Each row of a before or after table is a point. One or more steps were done to the points. Then noise was added and the rows were shuffled. The steps act on columns, c1 being the first. What was done? A step turns or swaps two columns, mirrors them in a line or flattens them onto one, adds a multiple of one to another, or multiplies or shifts one. Angles are multiples of 10 degrees, from the lower column toward the higher: turns from -170 to 170, lines from 10 to 170 but not 90. Use the fewest steps. Two steps may share a column if one is a turn and the other turns, adds or multiplies; they go together, in the order done. Otherwise the lowest column goes first.

Before (13 x 2):
25, -44
-13, -48
42, -10
6, 31
8, 28
-21, 3
58, 19
-32, -6
27, 14
-14, 23
47, 27
0, -2
2, -2
After (13 x 2):
17, -52
31, -51
-13, -26
-27, -10
3, 0
21, 46
-16, -26
-20, 27
5, 1
49, 16
12, -28
-19, 10
37, -23
Steps: mirror c1 and c2 in the line at 160 degrees

Before, 12 rows:
-11, 3, 5, 56, 26, -16
-2, 2, -7, 19, 30, -31
0, 20, -13, 27, 0, -7
13, 22, 14, 57, 27, -18
-5, 9, -15, 27, -42, -8
-19, 40, -6, 55, 42, -5
36, -28, 48, 37, 35, 28
-6, 47, -7, -26, -17, -2
22, -35, 51, -3, 20, 19
-3, 28, 7, 36, 4, -33
-25, 32, 3, 45, 35, -22
19, 20, -22, 23, -14, 2
After, 12 rows:
-23, 35, 25, 37, 33, -23
11, 21, 40, 41, 27, -17
-20, 39, 25, 51, 43, -4
-9, 48, -18, -19, -17, -3
-5, 28, 23, 28, 3, -34
-5, 9, -1, 32, -43, -8
-1, 18, 2, 29, -1, -6
-2, 3, 6, 20, 31, -29
19, 20, -8, 31, -13, 3
35, -30, 60, 8, 35, 29
21, -34, 42, -28, 18, 18
-11, 1, 33, 45, 27, -17
Steps: turn c3 and c4 by -30 degrees

Before (10 x 12):
-10, 19, 9, 8, -8, 11, -8, 46, -13, -13, 12, -7
7, 15, 1, 10, -18, 0, 15, 21, 7, 0, -5, 9
8, 15, 18, 1, -14, -1, -19, 2, 11, -11, 15, -3
4, -23, 13, -8, 9, 11, 21, -13, 10, 17, -2, 0
-3, -20, 9, 3, 0, -22, 10, -13, -4, -1, 9, -1
-8, 10, -8, 5, -14, -5, 21, -12, -36, 14, -29, -8
-7, 12, 18, 7, -17, 14, 19, -17, 14, -15, 9, 22
-2, -28, 15, 7, 30, 3, -14, -15, 17, -21, 1, 3
-2, 16, -29, -1, -9, 9, 24, 17, -10, 0, 12, 0
0, 0, 23, -16, -3, -3, 17, -8, 13, -11, -12, -1
After (10 x 12):
4, -30, 14, 2, 9, -10, 10, -16, 10, -24, -6, 0
0, -15, 23, 19, -3, -5, -8, -11, 13, 6, 10, -1
-8, -14, -8, -10, -14, -15, -19, -16, -36, -15, 26, -8
-7, -10, 18, -1, -17, -5, -19, -22, 14, 21, -16, 22
7, -5, 1, -10, -18, -3, -21, 27, 7, 4, 4, 9
8, 24, 18, 3, -14, 11, -4, 2, 11, 14, -11, -3
-10, 17, 9, -3, -8, -1, -12, 60, -13, 20, -16, -7
-3, -19, 9, -3, 1, 22, 13, -17, -4, 2, 7, -1
-2, -3, 15, 1, 30, -1, 31, -19, 17, 29, -2, 3
-2, -13, -28, 1, -9, 1, -26, 22, -11, -1, -15, 0
Steps: mirror c2 and c7 in the line at 150 degrees; turn c4 and c10 by 160 degrees; multiply c10 by 1.3; turn c6 and c11 by -140 degrees; multiply c8 by 1.3

Before (12 x 20):
-15, -22, 39, 11, -14, 11, -27, 1, 14, 20, 31, 3, -15, 0, -25, -21, -5, -26, 9, -11
14, -24, 9, 19, -37, 22, -16, -14, -13, 41, 37, -6, -20, 8, 20, -10, -13, 5, 23, -38
26, 17, -8, -22, -13, 0, 6, -21, -14, -42, -5, 12, -16, 0, 2, 4, -2, -5, -20, 11
3, -4, 9, 32, -18, 24, -9, 25, 1, 28, 60, -6, -38, 15, -3, -7, -26, 9, 13, -17
3, 18, -4, -14, 5, -6, 19, -15, -9, -24, -23, 0, 10, -16, -1, 3, -9, 26, 12, -9
-12, -18, -6, 14, -9, 22, -13, 3, -20, 17, 41, -10, -36, 20, 1, -10, 23, 11, 9, -34
11, -24, 21, 19, 9, 35, 0, 3, -35, 36, 17, -7, -32, 14, 14, -30, -20, 10, 4, -30
29, -16, 17, -7, -2, 10, 13, -6, -13, -49, -17, 16, 5, 1, -7, 23, 3, 20, 8, -5
34, 7, -9, -10, 10, 16, -3, 2, 4, -47, -23, 9, 2, -17, 7, -8, 2, -9, 19, -15
28, 11, -1, 16, 12, -1, 11, -8, -17, -5, -2, 23, 9, 4, 9, 7, 18, -3, 7, 0
5, -18, 16, 19, -4, 0, -48, -3, 15, -8, 33, -3, 4, 0, -3, -23, -11, 15, -13, -6
10, -10, -9, -7, 17, 5, 23, -32, 8, -50, -5, 25, -3, -4, 18, 0, -5, 5, 13, 9
After, 12 rows:
-17, 32, -3, 12, -14, 0, -11, -3, 11, 21, 30, 1, -1, 14, -24, -21, 2, -32, 15, -9
3, -26, 19, -14, 5, -15, 12, -17, -8, -23, -22, 2, -17, -11, -2, 3, -6, 11, 4, -8
32, 2, -13, -12, 10, -4, 9, 5, 4, -46, -21, 11, -16, -1, 6, -9, -1, 2, 23, -13
-12, 18, 7, 15, -9, 7, -14, 17, -21, 18, 41, -11, 21, 34, 0, -10, -13, 5, 23, -34
28, -12, -8, -22, -14, 13, 12, -17, -13, -43, -5, 12, 0, 17, 2, 4, -11, 5, -11, 11
5, 49, 19, 18, -5, 9, -3, -9, 16, -8, 32, -4, 0, -5, -4, -23, 7, -5, -7, -5
26, -14, -4, 17, 11, -6, 6, 7, -18, -7, -1, 23, 5, -10, 10, 8, -18, 0, 5, 2
10, -20, 0, -7, 18, -5, -17, -28, 10, -51, -5, 26, -4, 3, 17, -1, -17, 6, 14, 9
4, 10, 14, 31, -20, 7, -1, 4, 2, 27, 60, -5, 14, 40, -2, -8, 36, -2, 26, -18
15, 24, 9, 19, -36, -2, -20, -19, -14, 39, 36, -8, 8, 20, 20, -11, 0, -3, 29, -38
27, -8, 26, -7, -2, 1, -19, -2, -14, -47, -17, 16, 0, -8, -7, 22, -5, -4, 12, -5
9, 8, 19, 18, 7, 20, -20, -10, -34, 36, 18, -8, 14, 32, 13, -32, 17, -8, 30, -29
Steps: turn c2 and c7 by 110 degrees; turn c3 and c18 by -60 degrees; multiply c18 by 0.7; turn c6 and c19 by 50 degrees; mirror c8 and c17 in the line at 20 degrees; turn c13 and c14 by -90 degrees
